Each row is a point. A path goes straight from each point to the next, and from the last back to the first. The post is the endless flat space through its rows: a point in 2 columns, a line in 3, a plane in 4, and so on, so that a path can go around it. Count how often the path circles the post. Going back the other way cancels.

Post (1 x 2):
[[ 7 -9]]
Path (19 x 2):
[[ -6 -43]
 [-18 -15]
 [-21  15]
 [ 28  46]
 [ 48   1]
 [ 19 -29]
 [  1 -49]
 [-50 -15]
 [-14  19]
 [-19   7]
 [  3  33]
 [ 28   5]
 [ 43 -32]
 [ 12 -60]
 [-24 -19]
 [-33  27]
 [ 20  35]
 [ 34  -3]
 [ 34 -43]]
Times around: 3

Post, 3 rows:
[[ 28   7  46  52]
 [ -8  17  -4 -14]
 [-19  17 -26   4]]
Path (17 x 4):
[[  1   7 -14 -20]
 [  8  14 -38  11]
 [  1 -19 -15  -3]
 [ -5  -9  56   6]
 [-23  13  29  12]
 [-24  40 -25  37]
 [ 29  33  19  12]
 [ 21  14 -16  40]
 [ 11 -27 -26   1]
 [  0  -8  19   8]
 [-13   7  33  22]
 [-12  37  16  11]
 [ 11  46 -21  25]
 [  2  60  20  36]
 [  5  24  36   3]
 [-20  -2  48   5]
 [-17 -18   7 -41]]
Times around: 1

Post, 7 rows:
[[ 16  31 -17  -6 -48   1  30 -24]
 [ -8  -4  14 -16 -40  19 -23  20]
 [  4  -5  27   6  29  35   8  16]
 [ 16  -5   1 -32   9  -6  21   3]
 [ -1  -1  37   1  14  -9  -3  25]
 [-31  16 -22  32  24  18 -42 -46]
 [-10   2 -31  37  54  -5 -21  15]]
Path (13 x 8):
[[  5  20  -2  57 -14  21  -4 -17]
 [ 13   6  50   1  60  11 -10  -9]
 [  3  -9   7 -18  21 -15 -45  15]
 [ -7 -11  12  24  -3  -9 -44  18]
 [-11  -5  19 -22 -39  26  -1 -30]
 [-18   6  29  11  15  -5  -2  18]
 [-20  53 -33   8 -38  20  -6 -11]
 [-15 -16  21 -25  41 -23 -25  35]
 [-18  18 -17 -25   8  28  27  -1]
 [  6  28   7  22  13   6  10  31]
 [-16  27 -21  22   4   0 -10  19]
 [-19  -8 -22   5  30  11  17  16]
 [ 15  -5 -33  23   9 -25  35  41]]
Times around: 0

Post, 10 rows:
[[ -8  -7   1   2  51 -24 -14  10   4   0  -7]
 [ -3   3  16   1  21  11  -5  16  16  -1 -22]
 [ -2  -2  15   8 -17   4   1  14  10  23  10]
 [  0   0 -12   2   1   6  16 -24  16  18 -11]
 [ -1 -10  16   0 -21 -39  -9 -60 -17 -35  17]
 [  9   2   4 -45 -19  13   7  13 -14  14   2]
 [ -7  -3 -14 -28  54  14 -22  15  14 -13   9]
 [ -4  -4  -7   6  -1  20  -5  25 -24   7   0]
 [  7 -13  -9 -19 -18  -3   4  17   9   0  -2]
 [  3  -1  14   2  15  21  28  15  -7  -7   7]]
Path:
[[-13 -14   6  -9  -4  -8  16 -15  22   8 -20]
 [ -7  -9  15 -13   9   4 -10  -2 -22  15   5]
 [ -2 -17  17  14  24   5 -27   6   8  14 -12]
 [-12  -5   7 -17  -2  21 -18   0  19   7  -5]
 [ -6  -4   5 -23   2   3  13   1  21   3  12]
 [-20  25  -1  -8   2   8   9 -13   3   6   5]
 [  3  12 -23   4  22  -8   0   0 -20  -2 -19]
 [ 15 -13  -1 -15  -7   4  12   0  28  -9  16]
 [  5 -12  24  -6  12  -4  -2  23  -9  11  10]
 [  5 -10   6   0   9  29  24  -2 -12  -3  14]
 [  9 -12  -8  -8  12 -21  -6  19  -1  20  -8]
 [ 20   6  -5 -14   8  10   5  14  10  -7  12]
 [ -2  17   2 -25  10  -9   2  11 -11  10   6]
 [ -7   0  -9  -7  19  16   8   2  10 -11   2]]
Times around: 0

Post:
[[ -7   9 -33  17 -10  30 -20  20 -29  -2  14  18 -16  -6]
 [  4   2  -7  10  44   2 -19 -19  -3 -32  -7  -5  -6 -33]
 [  9  -2 -12 -14  -4 -31  30  10  -6 -10   5   2 -22 -18]
 [-23 -29 -15  20  30   2 -15  -6 -35  -3 -50   4  -8  21]
 [  9  35   8 -25 -22 -19  41  21  -6  37 -32  15 -42  -9]
 [ 23   5  13 -10 -25 -21  11 -17  -8 -11 -10  -6   0 -47]
 [ 27 -14  18   6  18 -12  28 -24   1 -26   3  35  -3 -18]
 [ -8  10 -44   4  -8  -6   8  18  10  -7  -9  13 -10  23]
 [-39 -17   7  -7   3  -9 -31  -1   7  33  28 -17  11  27]
 [-28  -6 -21  22  -1   1  30  19  17 -18  23   9  -5 -35]
 [-27  -5   8 -36 -12  11 -13 -12 -12   5  -5 -22   4  -2]
 [ 33  -6   0  -3  16  10  18  18  16 -39 -11   1  16  -6]
 [ -9  25  35  -4 -11  17  14  25  29 -24  -7 -33 -40 -12]]
Path, 21 rows:
[[-40   1 -22   5  -5 -20  -6  13 -16  33  11  -9   9 -34]
 [ 18  26  12  -9   1 -13   9  -5 -32   4   1  -2 -50  19]
 [ 28   6  21  20  -9 -23  -6  19  -1  39  -7 -32 -20 -16]
 [-20 -36 -10 -16   2 -22   0 -20 -36  28  17  -6 -53 -15]
 [  2  -5   5  14  35   8  10 -18  46 -22 -16  32   5 -19]
 [  6  -7 -11  -2  11   9   8  40  -8 -20  23  12 -14   3]
 [ -1  22 -20  -5  -6  17   2  31 -41 -20  10  11 -12  -5]
 [-22   9 -29  15 -29  -2  29  -4   6 -18  -1   0  17  -5]
 [  6 -20   5  16 -11  22  32   6 -37   8  13  13 -24 -20]
 [-10  10 -31  -1 -18  12  -1  18  12  27 -11 -16  -6 -38]
 [-12 -13  19  -8   9  29  11  13  16  -7 -22  -3 -11 -34]
 [  7   9  -6  -3  16 -15  -4  -1  -8 -12 -31  33  -8 -34]
 [  8  21  34 -29  -9 -17 -12  -6 -10 -19   2  -3  -3 -28]
 [-28  -2 -17 -34  -3  15  31  21  -8 -31  20  -1  20  17]
 [ 20  47  21 -29   4  21  12 -24  18 -26  -7  -8 -25   4]
 [ 31  16 -10  23 -51  -1 -26 -14   0  17   3  -5  -4   8]
 [ -3   4  -2 -25  28 -29  50   9  10 -13  -5 -26 -39 -19]
 [-12 -12 -12  11  -2   7   3 -12 -14 -25  -6  -5 -36 -29]
 [  1  -5  -9   1  40  15 -10  22  11  -6   3  11 -15  -9]
 [ 25   8  29 -26 -18 -13  60  20  19  -3 -28  30 -18  -4]
 [-10  -1 -20  23   7 -15   2   7  -2 -33 -19  -9   3 -40]]
Times around: 3

Post (17 x 18):
[[ -3   0   3  -5   5  -7   7  16  20   5  -8  -9  -1 -13  22  -8   6  11]
 [  2  28  18   0  15  17   1  19   6  10   2  -8  -2 -15  15 -11  22   1]
 [-11  13   6   8   7  -5 -30  -8 -10   5  -4  -1  19  15  12  -4  -7  14]
 [ -6  13  10   5  -1  11 -14 -27 -10  -9   4 -12 -10  22   6  11 -11  17]
 [-10   6  -4  -7  -6  -8  25 -10  -8  21  16   3  20 -27 -10 -11  -6  13]
 [ 15   3  27 -13  -2 -15  -3  13   2 -16 -13  23  12  -8  18 -14  20   0]
 [  8 -24 -11  51 -25 -15   6 -17 -28 -30 -20  11   6  20   2 -16   2  10]
 [-17 -16  10   3  18   2 -20   2  -2  -5 -10  21  10 -29 -12 -16 -16  12]
 [  7   8 -19 -24 -13  12   9  -9  -5 -14   2  -8  -2   3   1 -12  20  -9]
 [-11  21   8   1   1   5  14  20  -8  -2  30   7  15 -12  -4   1  11   0]
 [  8  31   4   5  14  19   2  -9   1   6  11  -7  -3 -18  20  18  18  -6]
 [ 13   5   7  -7  12   9  -9  -6 -20  -2  24 -28  -5  13  -5   7   7   4]
 [ 11  11 -22   4   4 -18   8   9 -17 -32 -21   5   0  -3   1 -16   4  11]
 [-11  16 -16  -2   7  -6  18  -4   5  16  28  17  15   0  21 -22  22  26]
 [  1   0  14  -5  11   8  36  20  10  13   4 -22  -9   7 -19   4  10 -25]
 [  2   2  -4   7  -1   2  17   8  12   5   0   3  12  -2  -8   9   7  23]
 [-12   1   6 -31  -1  12  -1   6 -17  16 -20   9 -23 -27  21  -9  13   0]]
Path (24 x 18):
[[ 10  16 -14  -7   0  -3  24  17  -1  22  18   1   3 -13  16 -22  30  -1]
 [ -4   2  -3  -7  21 -17  15 -14 -13   8 -10   6 -11   1  18 -20  -4   3]
 [ -4  -7   4 -21 -10  -9  13  13 -13 -18   3 -15  26  13 -17   4  -4  10]
 [-43  36   1 -21 -13  18  -7 -10 -29  22   2   0 -14 -14  15 -22   7  -5]
 [-14  20  17  18   9 -12  10   8  20   0  -3  20  -5 -19  18  13 -10  18]
 [ 16   1 -10  -8   6   4  18  20  48 -16   3   9   6  25  12   8   3  60]
 [ -7  -7 -19  14  17   9  14  -2 -16  -3  -4 -25 -11  16  18 -10   3   4]
 [-23  19   7  17 -17  -9 -17 -10  -8  -2  -8  15  28  15   2  -9   9  17]
 [ 29 -25 -14  23   8 -35  -7 -11  -3   1  -6   4  30 -31   0 -13   4  11]
 [ -8  21  28  -2   4   0 -14  -5 -16  12 -15  41   7 -15  19  14 -23  12]
 [ -6  -4 -17  21  14   0  18  -4  10 -18 -11   7 -15 -14  36   0  -7  29]
 [-14  16   5   4  17 -10   3  -2 -15 -17   4  -3  35  20 -17 -25 -22 -14]
 [-28   0 -13  -8  -5   0  11 -20  -1   1   4   5  13   2 -16   3   4   4]
 [ -4 -21  15  41   3   9  21 -19  16   6   4  16 -12 -21 -24  18  -5 -18]
 [  1 -36  -7   2  -1 -25  -7 -10 -11   6  13  24  12  10   0 -24  -2  18]
 [ 45 -12  15  -8   8  -8   6 -15  -9  -2  23  -5  25   7   0 -14   9 -18]
 [-13  19  20 -20   0  14  13  13 -22   6  15   2   3   5   5   1  16 -11]
 [-25  15 -11  26  -5   9  22  -8  -2 -10   7  -1   1 -22   4 -11  15 -15]
 [-25   5   2  -3  23  19 -10  13  -3   3  -8  25 -26 -18   8   5   0  20]
 [-10  24 -29   0  -8  21 -20 -14 -15  15 -31  -4  -1  14  21  13  -6  11]
 [ -1 -18 -11 -38 -11  -5  -7  31 -35 -17   1  15  29   2   1 -23  11  -3]
 [-18  11  10  -1 -31   9  10 -22 -28 -11   1 -12   1  14  -8   1   2 -16]
 [ 17  20  -2  -8   4  -3 -16 -15  -5  10 -24  -2   5  -1 -11 -10  16 -13]
 [ 28  -2  -1   1   5 -24  12  12   8  30  -9 -19   2 -20  30 -11  20  26]]
Times around: 5
